Every row gives one point. To make a cloud, some directions were put in groups of two or more. Within a group, all points are equally far from the middle, so they leave a hole (a ring in 2 directions, a hollow ball in 3). The other directions are filled evenly. Then the cloud was stretched, turned, moved and blurred a little. Count the holes, and give their numbers of directions, smallest first.

Cloud (14 x 2):
-21	-61
-10	44
-33	32
53	-43
21	-65
50	25
39	36
17	46
11	-67
-20	41
-34	-51
52	23
47	30
63	-11
Holes: 1 (2)

Cloud:
-18	-63	47
36	80	1
-46	78	2
18	-34	-32
-39	-53	-76
-24	-22	89
71	11	2
-57	1	-77
6	-3	-43
15	32	16
62	26	55
47	40	23
-5	19	5
31	-6	-38
-33	-68	7
32	50	5
-49	-9	21
6	29	-24
8	8	73
Holes: 0

Cloud, 28 rows:
-50	13	-13	46
-4	-75	-23	13
33	16	51	-7
21	3	-82	-11
23	21	57	-4
-20	-5	-81	-5
-58	16	29	-39
8	61	-1	52
-23	-46	59	27
18	0	-31	-76
-50	-65	-37	-41
-56	-59	-33	-50
10	73	-1	37
0	-64	11	42
-21	31	-5	61
-10	-71	1	-43
-4	81	-15	-6
15	36	-79	-35
-82	-21	-8	-1
29	-6	-75	-1
6	-55	10	-48
-34	39	-47	23
51	-3	-27	42
40	59	18	38
-52	16	1	-65
21	22	-83	-25
-81	-27	-19	-13
-31	-30	67	19
Holes: 2 (2, 2)
